Each point is reached from the start by the listed moves, each made 0, 1 or 2 times, or once backwards (-1), plus a little noise. Say if it took an odd or an even number of moves. Then give how often each move was made.

Moves:
(1): [ 8 15 10 18]
(2): [  0  19  12 -21]
Start: [-3  6 -7  2]
Points:
[12 18  1 60] => odd (2, -1)
[ 3 40 15 -1] => even (1, 1)
[ -3 -14 -19  23] => odd (0, -1)
[ -3  24   3 -18] => odd (0, 1)

Moves:
(1): [ 6 -1 -9 -1 -7 -1 -2  2  4  5 -8]
(2): [ 0  8 -1 -5 -5 -2  4 -4 16 -1  4]
(3): [ 12  -4   7   0  12  -3 -16   3   6   3   3]
(4): [-2 -1  7  9 -2 -9 -3  2 -5  3  1]
(5): [-4  0  1 -4 10  1  8 11  3 -1 -4]
(6): [ 4 -6  1 13 12  1 -1 -4  6  5 -5]
(7): [  9 -12   1   4   2  -5   7  -7   3  -3 -11]
(8): [ -8   9  14 -14  -9   9  12   3  -2   5  -9]
Start: [ -5  -1   3   0  -7   3 -18  10  -3   4 -15]
Points:
[  0  10  -7   3 -19   4 -34   0  21  16  -6] => odd (1, 1, 0, 0, -1, 1, -1, 0)
[  2  -2   4   0 -35   3 -27  11 -18  21 -36] => even (2, -1, 0, 1, -1, 0, 0, 1)
[-25  35 -11 -55 -47  17  30  14  25   1 -27] => even (1, 2, -1, -1, 1, -1, 0, 1)
[ 42  -7 -27  23   6  -4 -50 -17  60  20 -19] => even (2, 2, 1, -1, -1, 2, 0, -1)

Moves:
(1): [ 5  0 -6 -1 12  4  6  3  0  1 -8  1 -9 -2 -2  9]
(2): [  1   5  -2   4  -1   0  11 -11  -5   0  -3   6   9  -5  -6   3]
(3): [ -5   6  16   6   7  -4   8  -9  -3 -13  -1  -1  -4   4   1  -3]
(4): [-5  2 -5  6  5  6  4 -3  4 12  1 -1  6 -3  9 -6]
(5): [-8  1 -2 -1  2  1 -1  0 -5 -6 -3 -8  5  0 -1 14]
(6): [-11  10  -2  -2  11   6  -3   2  -1  -1   6  -3  -1   1  -6  -3]
(7): [ -1  -3  -5  -3  -4  11   7   1  16   6 -10  -1  -1  -6  -1  -2]
(8): [  8  13   2   0   4  -1  -5  12  -1   6 -11 -11   1  -9   4  -3]
(9): [ 7 -4  3  6 -2 -1  2  5  4 -4 -1  8  0  1 -2  3]
(10): [-5 -3 -4 -3  9 -1  2  2  0  7 -9  9  4  2 -6  2]
(11): [ 11  -3   5  -4   2 -11   5   2  -2   5   5  -5  10  -4  -9   6]
(12): [-4  0 -1 -5  1 -2  4  7 -6 -2  5 -2 -3 -1  2  3]
(13): [ -3   1   2 -12   0  13  -3   1   1 -10   1   0   3   9   3  10]
(14): [ -1   4   2   8 -14  -1  -1   1  -1   1  -6   4  -1  14   0   5]
Start: [ -7   6   1  -2  14  -1   1  13  10   2  -4 -10  -2  -5  -1   1]
Points:
[ 22  60   1  30   8   8   7   7 -11  12 -44 -11 -16   0   9   4] => even (2, 2, 0, 0, -1, 0, -1, 2, -1, -1, -1, -1, 0, 2)
[-45  35  24 -13  47  27  -4   8  -3 -29  48 -28  13   7  20  -7] => odd (-1, 0, 1, 2, 0, 2, -1, 0, 1, -1, 0, 1, 2, -1)
[-21  17  25  23   6  32  53 -29  39 -30 -28  26  10  18 -24  17] => odd (0, 2, 2, 0, 0, 1, 2, -1, 2, 0, 0, -1, 1, 1)
